Every row gives one point. Before rounding, the points of a table are all equally far from one centre. They may lie mostly on one side of it. Where is the centre, to within rounding?
In the rows, zero is written as 128.

Points, 6 rows:
146; 163; 126
118; 140; 94
128; 138; 55
195; 174; 56
167; 183; 84
151; 166; 126
Centre: 182; 116; 91

Points (16 x 9):
148; 148; 193; 231; 121; 139; 162; 159; 127
130; 165; 175; 194; 89; 142; 195; 153; 125
133; 192; 192; 158; 132; 174; 136; 163; 137
134; 152; 204; 233; 127; 156; 125; 147; 112
124; 176; 180; 236; 102; 128; 141; 151; 130
115; 184; 164; 208; 89; 163; 146; 111; 123
80; 146; 166; 183; 65; 132; 165; 136; 86
122; 177; 155; 199; 94; 148; 170; 115; 145
92; 150; 184; 160; 73; 126; 168; 118; 105
116; 187; 170; 178; 95; 193; 138; 151; 143
105; 149; 199; 202; 92; 123; 171; 150; 148
88; 153; 201; 163; 83; 147; 174; 163; 115
107; 164; 148; 181; 96; 160; 194; 125; 106
97; 204; 160; 203; 98; 120; 146; 153; 112
111; 201; 177; 205; 114; 139; 161; 146; 120
95; 138; 180; 217; 106; 118; 178; 127; 111
Centre: 121; 135; 151; 173; 116; 139; 128; 155; 116

Points (25 x 18):
134; 130; 64; 38; 132; 172; 133; 173; 157; 78; 105; 141; 189; 183; 105; 207; 110; 99
87; 137; 103; 111; 149; 146; 118; 175; 114; 130; 172; 132; 139; 177; 138; 231; 129; 71
126; 155; 137; 74; 207; 146; 113; 195; 170; 134; 117; 112; 144; 145; 111; 205; 101; 76
171; 170; 152; 97; 109; 119; 102; 182; 95; 79; 129; 147; 134; 161; 85; 215; 106; 74
130; 162; 190; 135; 134; 187; 116; 145; 132; 92; 159; 80; 111; 167; 114; 169; 101; 112
131; 124; 140; 70; 158; 169; 95; 158; 111; 80; 144; 144; 118; 179; 87; 235; 114; 121
151; 154; 122; 77; 82; 139; 106; 172; 126; 162; 110; 120; 195; 156; 97; 180; 78; 64
139; 127; 193; 107; 142; 165; 158; 126; 129; 103; 122; 164; 127; 185; 87; 187; 122; 76
125; 166; 80; 111; 114; 139; 108; 150; 141; 79; 145; 111; 139; 184; 99; 236; 98; 74
131; 121; 92; 146; 181; 173; 121; 153; 145; 109; 116; 174; 169; 136; 77; 225; 87; 120
150; 134; 138; 111; 160; 194; 107; 148; 107; 139; 108; 121; 151; 151; 94; 249; 127; 62
165; 122; 91; 143; 103; 197; 107; 172; 111; 60; 122; 105; 107; 182; 100; 222; 110; 126
121; 175; 163; 83; 118; 117; 137; 140; 144; 91; 88; 121; 179; 191; 113; 184; 116; 71
137; 183; 146; 91; 157; 167; 64; 197; 109; 133; 121; 124; 144; 213; 128; 184; 75; 95
153; 145; 187; 129; 141; 189; 134; 109; 144; 87; 132; 128; 174; 138; 82; 186; 97; 87
164; 125; 136; 108; 158; 138; 110; 201; 178; 91; 123; 118; 160; 197; 93; 196; 129; 64
149; 126; 149; 131; 180; 164; 84; 136; 149; 83; 77; 134; 123; 164; 57; 150; 120; 104
148; 182; 158; 73; 102; 163; 107; 146; 91; 93; 112; 108; 180; 129; 92; 209; 150; 109
138; 108; 137; 67; 154; 155; 72; 147; 95; 129; 149; 107; 125; 169; 124; 234; 131; 91
132; 139; 187; 139; 142; 182; 81; 154; 104; 136; 128; 156; 164; 209; 144; 196; 129; 96
142; 166; 122; 91; 126; 166; 138; 155; 100; 99; 105; 114; 186; 230; 151; 223; 104; 115
151; 128; 154; 61; 136; 211; 107; 184; 140; 71; 96; 99; 122; 165; 127; 200; 52; 109
154; 111; 108; 57; 129; 169; 149; 137; 113; 91; 128; 133; 188; 141; 59; 150; 77; 94
94; 155; 171; 64; 126; 222; 127; 158; 121; 103; 103; 113; 151; 151; 111; 207; 119; 95
157; 138; 125; 98; 151; 196; 68; 173; 109; 135; 112; 95; 148; 175; 76; 193; 102; 60
Centre: 160; 145; 107; 103; 132; 167; 118; 153; 134; 112; 116; 146; 134; 140; 152; 157; 118; 109

Points (31 x 24):
135; 93; 181; 127; 167; 73; 170; 148; 130; 85; 91; 162; 94; 75; 134; 185; 96; 147; 101; 108; 150; 186; 126; 169
105; 101; 198; 128; 154; 138; 168; 104; 149; 87; 69; 103; 80; 93; 214; 149; 118; 135; 99; 129; 138; 168; 103; 236
99; 95; 197; 151; 185; 124; 149; 111; 135; 78; 123; 92; 105; 127; 202; 137; 172; 150; 93; 124; 114; 156; 106; 191
175; 97; 199; 151; 217; 117; 143; 56; 160; 83; 136; 151; 111; 118; 158; 113; 137; 105; 96; 103; 92; 158; 125; 171
172; 116; 226; 112; 138; 111; 194; 111; 139; 74; 70; 150; 124; 90; 172; 142; 122; 135; 75; 119; 79; 173; 95; 175
163; 91; 234; 136; 208; 102; 144; 93; 159; 69; 111; 113; 100; 116; 186; 157; 150; 133; 86; 115; 110; 156; 97; 172
152; 79; 216; 101; 165; 120; 163; 113; 136; 96; 111; 96; 111; 76; 167; 175; 124; 130; 70; 130; 112; 131; 70; 200
159; 101; 190; 158; 167; 145; 136; 76; 154; 87; 118; 191; 106; 117; 184; 161; 179; 148; 131; 110; 101; 169; 92; 196
142; 106; 225; 113; 155; 134; 218; 102; 140; 115; 103; 107; 113; 93; 182; 143; 152; 151; 87; 115; 139; 137; 129; 190
164; 108; 200; 115; 159; 149; 147; 96; 158; 92; 113; 110; 104; 122; 169; 169; 126; 135; 23; 141; 102; 183; 103; 149
152; 95; 195; 75; 175; 133; 134; 127; 133; 108; 87; 105; 123; 52; 163; 148; 129; 160; 82; 71; 162; 148; 98; 188
124; 83; 249; 79; 158; 126; 162; 104; 159; 75; 75; 126; 147; 114; 200; 155; 137; 159; 134; 122; 78; 123; 124; 181
110; 116; 201; 118; 191; 142; 178; 105; 122; 42; 81; 140; 119; 122; 168; 158; 119; 161; 60; 116; 98; 128; 109; 178
146; 91; 229; 117; 161; 117; 181; 135; 153; 88; 97; 148; 114; 134; 181; 143; 130; 179; 67; 99; 128; 138; 119; 217
132; 108; 196; 129; 197; 125; 138; 126; 171; 85; 117; 112; 118; 84; 183; 170; 151; 165; 92; 97; 97; 175; 165; 196
153; 107; 235; 131; 167; 147; 159; 88; 126; 106; 91; 148; 81; 131; 179; 154; 128; 155; 87; 151; 148; 158; 122; 222
123; 109; 186; 135; 195; 140; 192; 87; 100; 84; 109; 118; 75; 131; 204; 137; 124; 163; 116; 84; 133; 171; 127; 182
185; 127; 235; 123; 155; 161; 213; 97; 128; 78; 97; 149; 74; 116; 173; 165; 163; 147; 130; 100; 94; 167; 117; 184
139; 104; 184; 94; 155; 110; 151; 126; 151; 48; 89; 159; 152; 83; 172; 149; 157; 124; 78; 131; 90; 180; 106; 207
153; 95; 168; 143; 197; 124; 190; 116; 146; 86; 111; 129; 74; 124; 165; 138; 145; 146; 84; 75; 157; 134; 132; 229
151; 107; 184; 124; 158; 75; 176; 98; 165; 99; 59; 143; 108; 146; 188; 114; 131; 133; 71; 135; 106; 164; 124; 188
185; 110; 141; 111; 159; 114; 142; 94; 123; 101; 107; 124; 121; 131; 183; 161; 147; 118; 85; 97; 96; 178; 110; 225
141; 84; 196; 131; 216; 147; 160; 111; 148; 52; 80; 131; 138; 86; 178; 156; 93; 120; 64; 100; 143; 163; 134; 173
154; 87; 220; 120; 144; 103; 171; 94; 152; 78; 111; 127; 113; 85; 197; 193; 160; 152; 116; 120; 110; 149; 150; 174
164; 81; 236; 99; 194; 129; 173; 97; 116; 96; 93; 170; 151; 137; 146; 128; 135; 141; 111; 121; 93; 136; 125; 193
162; 137; 189; 114; 169; 118; 124; 108; 140; 89; 125; 110; 110; 92; 205; 117; 147; 140; 66; 126; 105; 113; 119; 222
168; 75; 194; 143; 159; 108; 182; 110; 111; 38; 96; 139; 127; 91; 163; 170; 133; 136; 93; 146; 141; 143; 99; 146
170; 102; 216; 134; 160; 135; 170; 120; 146; 78; 119; 111; 109; 66; 185; 195; 126; 144; 124; 147; 116; 137; 167; 209
157; 95; 208; 134; 212; 141; 180; 113; 130; 59; 115; 137; 108; 125; 166; 175; 145; 153; 71; 115; 103; 119; 121; 180
152; 98; 174; 128; 164; 80; 144; 89; 138; 118; 124; 139; 98; 72; 179; 162; 133; 132; 102; 148; 129; 172; 117; 204
143; 118; 137; 149; 150; 125; 124; 106; 130; 81; 102; 98; 106; 96; 172; 149; 160; 166; 101; 130; 140; 186; 122; 224
Centre: 143; 111; 176; 105; 138; 159; 135; 136; 164; 81; 109; 132; 90; 125; 144; 126; 109; 113; 140; 112; 122; 141; 120; 157

Points, 30 rows:
143; 142; 187; 116; 182; 67; 95; 165; 135; 146; 64; 115; 39; 126; 166; 153; 100; 167; 192; 118; 121; 94; 84; 108
147; 145; 158; 145; 187; 92; 75; 161; 140; 141; 43; 114; 49; 129; 129; 108; 85; 215; 163; 132; 123; 95; 85; 93
134; 128; 184; 88; 195; 158; 80; 154; 141; 126; 57; 138; 86; 91; 170; 173; 112; 221; 173; 96; 121; 73; 64; 101
124; 132; 193; 129; 156; 84; 93; 174; 132; 170; 57; 118; 62; 119; 155; 153; 83; 216; 141; 127; 125; 107; 93; 93
167; 138; 177; 112; 197; 80; 70; 186; 119; 139; 87; 123; 87; 72; 177; 136; 81; 185; 173; 108; 154; 50; 89; 121
173; 112; 173; 104; 170; 111; 36; 141; 147; 115; 60; 143; 58; 114; 152; 133; 86; 148; 160; 166; 180; 133; 44; 90
119; 116; 199; 111; 177; 63; 63; 200; 104; 101; 54; 126; 89; 116; 146; 152; 111; 195; 183; 114; 137; 107; 92; 105
143; 134; 156; 132; 192; 112; 82; 119; 99; 155; 79; 102; 56; 87; 132; 155; 101; 191; 185; 96; 110; 74; 91; 95
139; 123; 154; 98; 162; 107; 67; 116; 157; 145; 24; 142; 62; 120; 140; 133; 106; 197; 141; 131; 71; 77; 72; 116
144; 96; 167; 138; 152; 100; 83; 147; 100; 138; 32; 148; 32; 132; 169; 134; 104; 171; 185; 133; 91; 72; 110; 104
134; 150; 192; 114; 204; 110; 107; 152; 158; 139; 47; 135; 50; 111; 152; 170; 118; 187; 179; 107; 89; 107; 110; 110
143; 134; 167; 143; 177; 109; 66; 153; 106; 125; 66; 84; 56; 86; 164; 143; 122; 198; 159; 112; 118; 51; 93; 134
125; 96; 180; 143; 182; 104; 118; 161; 96; 157; 44; 136; 155; 123; 164; 168; 91; 214; 148; 136; 107; 79; 103; 117
157; 118; 154; 115; 183; 128; 114; 145; 127; 117; 70; 114; 37; 151; 163; 152; 89; 173; 150; 105; 167; 33; 95; 99
137; 165; 194; 107; 175; 127; 102; 184; 133; 139; 90; 99; 62; 117; 170; 155; 84; 153; 184; 113; 114; 55; 91; 100
128; 96; 159; 134; 184; 110; 121; 149; 122; 139; 75; 116; 54; 103; 185; 155; 102; 190; 171; 104; 108; 41; 79; 130
164; 131; 183; 136; 181; 106; 115; 134; 131; 132; 52; 117; 70; 105; 130; 144; 65; 196; 162; 95; 132; 32; 82; 118
127; 148; 219; 155; 192; 120; 65; 155; 124; 132; 52; 96; 75; 102; 153; 93; 98; 183; 147; 90; 100; 94; 95; 94
149; 112; 199; 118; 215; 101; 75; 140; 125; 137; 69; 91; 70; 136; 161; 162; 108; 163; 176; 113; 131; 119; 52; 121
120; 136; 187; 91; 188; 112; 58; 198; 104; 146; 54; 133; 78; 122; 163; 145; 111; 133; 178; 133; 127; 76; 74; 106
75; 121; 153; 106; 164; 77; 73; 145; 140; 113; 49; 149; 69; 120; 115; 134; 114; 198; 162; 122; 120; 90; 55; 99
114; 132; 180; 123; 176; 108; 75; 164; 143; 138; 78; 138; 61; 90; 169; 138; 72; 196; 112; 109; 110; 62; 135; 76
129; 178; 193; 147; 168; 87; 57; 162; 161; 155; 27; 135; 84; 102; 159; 114; 89; 173; 133; 112; 143; 76; 111; 101
155; 135; 225; 111; 194; 94; 69; 146; 117; 150; 73; 142; 79; 137; 163; 120; 101; 180; 174; 147; 125; 56; 98; 107
139; 149; 191; 117; 190; 140; 111; 166; 156; 165; 68; 143; 65; 116; 144; 156; 52; 175; 162; 131; 113; 64; 90; 105
153; 97; 189; 120; 201; 115; 108; 196; 120; 167; 68; 129; 50; 113; 166; 142; 105; 159; 155; 106; 131; 70; 92; 108
97; 134; 207; 100; 171; 102; 80; 169; 142; 145; 43; 91; 87; 121; 136; 150; 116; 179; 160; 112; 110; 73; 83; 125
145; 130; 197; 114; 213; 122; 99; 143; 103; 134; 61; 107; 53; 109; 122; 173; 99; 190; 174; 87; 119; 94; 107; 139
132; 123; 157; 167; 182; 95; 79; 169; 105; 137; 80; 111; 58; 101; 198; 144; 79; 214; 146; 111; 126; 85; 78; 132
152; 132; 180; 110; 162; 108; 50; 160; 131; 112; 53; 119; 56; 132; 195; 150; 96; 210; 202; 105; 138; 74; 76; 103
Centre: 145; 124; 148; 110; 142; 134; 106; 134; 130; 108; 82; 143; 118; 110; 160; 109; 99; 159; 156; 112; 142; 125; 114; 131
